Every row gives one point. To make a cloud, some directions were put in groups of two or more. Within a group, all points are equally far from the middle, so they leave a hole (a ring in 2 directions, a hollow ball in 3). The other directions are filled evenly. Then the cloud was stretched, turned, moved and blurred a little. How many holes are there, and how many directions does each take, smallest first?
In the rows, zero is written as 128.

Cloud (13 x 2):
[[ 93 156]
 [155 100]
 [158 146]
 [166 137]
 [122 152]
 [170 113]
 [146 109]
 [145 158]
 [126 115]
 [174 117]
 [ 85 111]
 [103 176]
 [ 97 109]]
Holes: 0

Cloud, 19 rows:
[[108 122 175]
 [163 148 113]
 [161 151 114]
 [103 144 104]
 [141  76 135]
 [ 81 138 140]
 [ 82 105 131]
 [111  84 154]
 [101 131  99]
 [149  88 107]
 [125 117  89]
 [ 96 112 101]
 [129 101  93]
 [163 117 102]
 [ 86 133 113]
 [168 114 156]
 [ 99  82 138]
 [133  96 169]
 [ 95 109 104]]
Holes: 1 (3)

Cloud:
[[143 128 113 100]
 [ 92 113  92 106]
 [123 173  89 118]
 [ 72 125 136 149]
 [ 92 172 122 161]
 [107 106 120 159]
 [ 70 143 113 157]
 [ 77 131 148 108]
 [ 90 171 147 110]
 [130 165 153 123]
 [121 115 138 157]
 [105 174  89 115]
 [130 170  92 115]
 [139 147  90 144]
 [143 129 107 102]
 [ 89 116  86 116]
 [ 90 118 125  92]
 [ 72 135 150 124]
 [140 148  88 139]
 [ 76 145  89 141]
 [111 105  86 123]
 [ 75 121 145 143]
 [117 175  87 126]
 [ 83 125  86 114]
 [132 168  89 122]
 [100 104 129 158]
 [134 120 138 102]]
Holes: 2 (2, 2)

Cloud:
[[166 177  89 130 119 155]
 [141 141 106  63 139 135]
 [143 119  62 148 118 155]
 [ 94 122 122 141 170 104]
 [ 99 114 154 108 152 108]
 [137  86 131  89 149 172]
 [181 119 124  81 140 137]
 [164 142 160 126  90 142]
 [128  90  94 138 141 179]
 [154 129 155 122 181 117]
 [105 138  77  90 136 128]
 [140 126 167 129  92 159]
 [138 168 125 118 151  95]
 [132 134 141 183 116 111]
 [154 142 124  93  91 110]
 [155  96 144 115 108 104]
 [180 141 112 152 170 148]
 [150 137 157 158 136  97]
 [102 165 128  92 152 125]
 [153  92  85 142 102 126]
 [131 134 164  86 108 142]
 [175 133 107 145  87 115]
 [ 98 114 106 178 145 142]
 [ 99 125 139 119 186 145]
 [167 153  77 103 135 154]
 [157 127  74 118 140 176]
 [125  79 139 146 109 126]
 [188 123 107 103 103 150]
 [125 169  91 137  90 153]
 [130 117 158 156 111 175]
 [115 120  89 138 121 190]
 [161 117 134 137 115  87]
 [111 156 144 145 107 102]
 [128 143 137  83 167 172]
 [120 124 145 115  79 125]
 [152 123 166 102 100 130]
 [102 127  89 125 176 159]
 [144 142  97 125 175 101]
 [143  89 125 115 153  98]
 [127  92 118 180 137 130]
 [138 152  67 103 114 124]
 [112 173 102 101 148 159]
 [123  87 114  97 116 111]
 [170  88 138 142 146 161]
 [116 118 174 126 141 174]
 [119  80 144 100 121 155]
 [192 121 120 123 151 161]
 [173 156 128  93 103 123]
 [141  84  88 135 149 164]
 [ 95 157  93 129 105 161]
 [ 83 146 128 137 112 114]
 [149 133 135 145 108  84]
 [120 176 114 132 153 172]
 [111  94 115 136  96 172]]
Holes: 1 (6)

Cloud, 79 rows:
[[131 106 180 157 161 130 115 131]
 [162 152 146  86 164 118 137 134]
 [ 90 173 172 142 115 116 134  86]
 [159 115 143 103 101 161  93 103]
 [161 160 129 130 149 128 146 173]
 [ 96 162 106 130 125 137 137 187]
 [105  72 152 112 121 118 134 128]
 [114  94 174 135 160 125 112  98]
 [111 171  83 153 108  97 116 110]
 [ 83 174 150 161 150 156 122  97]
 [158 104 138 103 110 117  75 124]
 [100 118 167 115  77 165 124 120]
 [105 146 110 132 156  91  84 157]
 [129 136 152 142  61 131 132 149]
 [ 78 131 188 133 111 110 115 108]
 [132 138 106 116 132 159 102 180]
 [135 176 144  92 157 102  90  99]
 [ 91 106 165 128  98  91 106 104]
 [112 148 137 163 172 124 163 109]
 [ 79  85 104 134 115 135 123 137]
 [ 67 119 107 142 122 135 101  92]
 [148 129 125 114 174  86 132 141]
 [144 183  89 119 103 146 144 105]
 [151 175 114 129 167 158  95 139]
 [114  82 170 125 142 144 109  99]
 [124 146  99 160 144 174 114  84]
 [ 89 120 142  76  82 136 134 124]
 [111 137 120 169 102 112 160  90]
 [ 83 136 128 108  74 110 137  94]
 [155 138 113 123 153  80  96 105]
 [129 143 122 138  66 141 128 162]
 [132 130 127  98 131 184 107 155]
 [126 159 110 169 174 112 130 105]
 [122 116 151 141  84 163  87 138]
 [ 95 177 117 114  97 165  96 134]
 [177 155 144 143  99 152 122 105]
 [118 137 101 136  69 159 146 107]
 [160 113 137 101 146 134  76  98]
 [144 138 111 131 190 140  89 123]
 [119 134 179 173 151 104 115 119]
 [ 99 123 174 132 102  86 150 127]
 [107 119 129 151  83  93 118 163]
 [150 141 110 150 161 165 150 141]
 [116  95 149 139 144  82  96 121]
 [ 68 134 162 165 130 135 104 110]
 [105 100 171 150 157 143 105 150]
 [100  81 125 153 105 115  98 123]
 [143  95  90 120 116 152 107 141]
 [ 97 153  86 105 167 151 127 157]
 [122 172  90 130 132 102 110 172]
 [151 160 177  86 149 117  98 130]
 [ 95 189 162 107 130 164 135 142]
 [ 84 136 153 129  68 120 102 108]
 [101 151 161 161 105 146 121 172]
 [114  97 114 124 177 143 145 133]
 [151 170 176 130 170 135 105 108]
 [102 117 161 155 166 124  97 158]
 [112 105 107 119 154 135 118  69]
 [135  98 179 124  91 142 121 136]
 [109 134 126  76 105 133 169 111]
 [116 131 161 139 168 172  94 146]
 [115 147 110  99 165  95 147  95]
 [127 154 147 147  62 154 116 123]
 [104 191 165 142 153 123 126 158]
 [129 137 167 170 112 169 120  94]
 [137 165 159 131 183 110  91 135]
 [ 80  85 110 137 103 125 134 130]
 [152 145 154 149 116 168  79 104]
 [137 108 185 140 104  96 115 126]
 [124 105 118 167 169 137 132 102]
 [113 160 111 162 142 161  76 114]
 [104 183 149  99 133  81 119 146]
 [100 121 150 141 122  90 172 127]
 [126 158  95 112 128 159  84 157]
 [101  98 125  75 107 119 110 152]
 [151 128 158 110 145 162 154 146]
 [153 123 114 139 143 169 157 110]
 [118 167 135 145  76 116 153  92]
 [150 131 147 137 143 171 100 160]]
Holes: 1 (8)

Cloud:
[[140 104 145 129 143 155 129  84 141]
 [166 126 154 131 110  94 108 111 107]
 [113  87 143 107 105 137 151 170 173]
 [139 111  91  90 102 151 107 116 112]
 [130 108 107 171 129 138 146  81 163]
 [116 116 134 182 148 126 125 187 139]
 [118 118  90 163 168 148 113 161 144]
 [138 122  81 147  57 117 153 119 155]
 [179  85 117 149  96 166 132 162 124]
 [157 104  85 103 108 127 142 169 141]
 [101 118 106 116 139 172 145  91 118]
 [182 136 116 150  93 151 103 102 106]
 [151 127 145 113 122 109 105 110 162]
 [117 135  83 141 123 188 107 112 144]
 [150 150 149 100 119 154 168 124 124]
 [112 159 103 135 127 155 115 188 145]
 [161 140 139 189  76 136 132 118 167]
 [120 131 166 151 109  81 144 133 164]
 [131 139  89 159 114  93 120  85 116]
 [ 91  93 119 175 141 136  97 120 163]
 [138 105  89 152  92 160  97  89 115]
 [101 101 108 123 163 163 103 114 136]
 [150 109 155 162  89  87 128 177 157]
 [118 122 158 150 121  79 137 134 105]
 [116 140  99 157 138 179 167 156 115]
 [151 111 159 166 101 159 122 189 126]
 [127 108 154 168 141 139  97 182 148]
 [ 90 163 145 137  97 150 118 117 148]
 [104  88 112 113 107 102 173 121 141]
 [163 122 102 122  69 126 106  90 129]
 [106 126 119 147  97 155  83 139  87]
 [115 135 157 104 140 126  96 136 128]
 [116 105 126 159  79  91 115 185 141]
 [ 79 146 111 144 105 157 160 110 126]
 [172 133 119 156  55  99 141 142 164]
 [148 143  96 122 111 171 124 145 177]
 [117 117 115 173 113 116  64 139 107]
 [161 117 116 153 101  93 150 102 171]
 [164 128 127 136 141 177 108 117 151]
 [121 155 106 177  93 167  81 136 133]
 [178 144  92 147  87 111 133 178 124]
 [156  82  90 117 121 110 109 156 127]
 [ 92 124 147 151  67 156 110 139 158]
 [123 102 100 107 108 152 188 150 142]
 [146  99 113 153 113 156 143  84  96]
 [115  83 105 128  79 161 115 177 126]
 [138  84 151 135  78  83 138 123 157]
 [119  66 127 155 113  98 154 123 155]
 [152 107 152 172  83 109  93 165 156]
 [137  71  99 157  95 154 102 157 120]
 [171 142 110 159  72  96 162 156 138]
 [128 150 145 179 128 102 111 111 107]
 [ 92 110  96 144  75 110  92 141 150]
 [133 110 169 144 138 151  96 110 134]
 [124 120 146 171 114  85 142 179 145]
 [115 133  99 171 122 182 117 176 119]
 [152 115  96 179 132 159 157 156 161]
 [100 152 107 148 131 131 179 122 160]
 [124  80 131 162 104 116  68 139 131]
 [125  93  96 180 134 146 109 163 112]
 [148 144 147 143  71 168 155 107 161]
 [143 131  73 122 142 121 129 165 131]
 [164  91 131 139  71 172 165 161 141]
 [186 108 132 139 139 124 108 158 137]
 [153 106  90 101 137 134 119 154 146]
 [152 154 123 122  99 136 174 176 168]
 [ 77 155 126 158 122 158 126 108 154]
 [155 151  89 167  76 118  89 111 140]
 [ 96 131 146 150  96 162 100 112 104]
 [130 120 148  96 109 163 107 118 152]
 [150 101 107 101  92 117 102 122 159]
 [140 139 145 183  57 122 148 158 139]
 [154 143 139 107  90 163 181 124 123]
 [124 145  80 133 104 128 123 168  94]
 [138 138  90 128 165 131 116 107 130]
 [129 118 169 139  74 166 144 114 159]
 [108 128  81 142 106 108  94 167 149]
 [159 127 143 139 112  94 113 192 154]
 [121 114 158  94 130 108 138 135 106]
 [126 111 153 105 135 161 128  96 141]
 [116 109  98 147  96 113 130 164  83]
 [149  70 124 123  88  98 152 164 121]
 [161 110 129 157 117 145 122  75 136]
 [ 97 114 155 180 110 142 150 123 112]
 [114  93 137 101 134 102 135 100 115]
 [167 121  93 151 110 191 110 139 135]
 [ 96 100 140 116  81  95 115 108 137]]
Holes: 3 (3, 3, 3)

Cloud (98 x 9):
[[122  87 143 131 138  78 154 119 152]
 [166  96  85 125  79 127 132 160 132]
 [124 123 119 154  58 142 125  80  90]
 [ 85 150 153 143 163 135 130  98 141]
 [106 148 131 154 107  98  93  78 110]
 [128 162 144 105 108 136 116 165 142]
 [130  96  95 138 116 191 124 132 101]
 [161 143 133 133 115 124 150  84 162]
 [130 145  91 102  93 126  89 112 146]
 [162 119 103 121 119 151 156  94 158]
 [164  95 157 117 108 117 124 126 154]
 [146 169 154 125 157 112 117 126 135]
 [102  81 113 129  68 118 123 119 156]
 [146 115 181 131 129 104 134 148 125]
 [125 123 110 119 177 155 139 101 150]
 [122 110 117 155  72 184 136  93 124]
 [ 92 126 104 108 150 146 135  72 125]
 [101  92 131 117 167 103 178 122 114]
 [128 133 150 101  91  63 119 102 109]
 [ 95 158 112 129  89 177 154 103 104]
 [141 157 105 146 153 125 129 143  69]
 [ 86 139  61 150 111 133 164 127  98]
 [120 117 106 138 171 135  95 148 143]
 [121 165 145 168  91 134 134 156 112]
 [114 157 146  86 146 155 156 113 136]
 [ 89 123 141 130  95 147 111  84 163]
 [159 136 146  93 101 141  93  98 122]
 [128  98 131 133  67 138 103 169 133]
 [ 75 117 157 124 148 147 106 108 137]
 [161 118 143  94  97 156 147 118 149]
 [108  98 159 149 151  84 109 123 107]
 [101 129 147 126  80 173 155  98 144]
 [102 145 102 163 172  95 159 119  97]
 [103 168 147 109 148 131 166 131 145]
 [ 90 108 121 162 118  73 156 150  74]
 [117 119 106 193 123 145 156 139  72]
 [ 85 121 153 127 122 150  87  97 130]
 [ 83  79 114 120 144 157 157 120 120]
 [148 146 130 118  91 114  75 110 135]
 [151  98 115 121  54 127 117 114 101]
 [168 104 121 150  93  98 115 112  87]
 [ 98 142 151 170  88 111 140 170 125]
 [ 95 150 145 153  82  93 173 125 140]
 [121 100  75 153  97 177 145 154 129]
 [ 98 155 120 110 136  74 156  87 109]
 [146 149 107 107 165  83 158 107 131]
 [103 136 103 138  96  85 102 181 142]
 [ 91 111 113  94 143 110 119  82 109]
 [111 118 130 147  64 164 161 154 130]
 [135 138 114 106 141  71 103 110 152]
 [120  96  85 169 132 117 157 120 152]
 [152 153 150 134 111 111 113 128 167]
 [136 147 132 151  86 110 134  85  67]
 [136 149  85 108  71 146 135 103 101]
 [149 103 143 103  90 107 145 149  81]
 [123 127 102 114 128  83  83 101 132]
 [147 162 100 179 137 128 142 145  99]
 [109 149  76 158 128  71 130 131 114]
 [110 122  79 173 145  93 119 113 126]
 [119 165 102 119 132 129 194 130 123]
 [130 127 108  70 146 121 101 111 117]
 [ 71 114 115 110 125 143 131 178 122]
 [111 104  77 177 113 135 174 132 139]
 [ 64 135 146 128  99 165 125 122 126]
 [117 107 135 127 141  45 144 138 120]
 [136 147 118 164 160 159 139 136  87]
 [110 116 161 163 113  97 166 130 153]
 [143  82 154 132 132 109 153  87 127]
 [180 124  90 158  98  97 132 124 111]
 [142 134 131 137  77 110 180 167 106]
 [106 160 131 139 129 114  87 141  95]
 [112 113 162 157 125 127 184 102  83]
 [ 88 125 104  95 112  76 147 152  94]
 [114 165 101 166 145 133 154 112 149]
 [159 113 117 138 130 175 141 122 155]
 [ 99 138  86 100 121 143 138 159 157]
 [122  89 129 118  73  84 149  99 131]
 [117 127  85 145 131  91  99 122 158]
 [160 162  99 104  83 114 158 142 106]
 [147 122  84 178  66 129 133 123  93]
 [ 98 153 138  83 101  99 159 141 138]
 [134 119 147  89  75 145 126  89 107]
 [110 145 108 166  77 169 160 109  82]
 [144  98 116 154  64 119 110 102  92]
 [103 148 130 125 153 147 120 129 170]
 [115 104  97 100 108 102  97 178 116]
 [ 99 141 133 155  61 103 172 103 125]
 [136 119 136 133  74  73 135 175 120]
 [ 99 140 119  98  78  84 118 156 106]
 [114 112 119 184 107 185 153 130 105]
 [ 98 100 118 134  58 105  95 114 112]
 [143 139 116 154 185 122 162 132 118]
 [125 109 120 118 180  82 121 117 105]
 [120  98 143 141 109 115  82 162 144]
 [102 117 123 131  62 123 108 136 168]
 [118 103 172 158 123 109 141  79 132]
 [ 88  91 134 108 120 128 130 128 174]
 [139  82 140 120 149  75 131 122 118]]
Holes: 2 (3, 6)
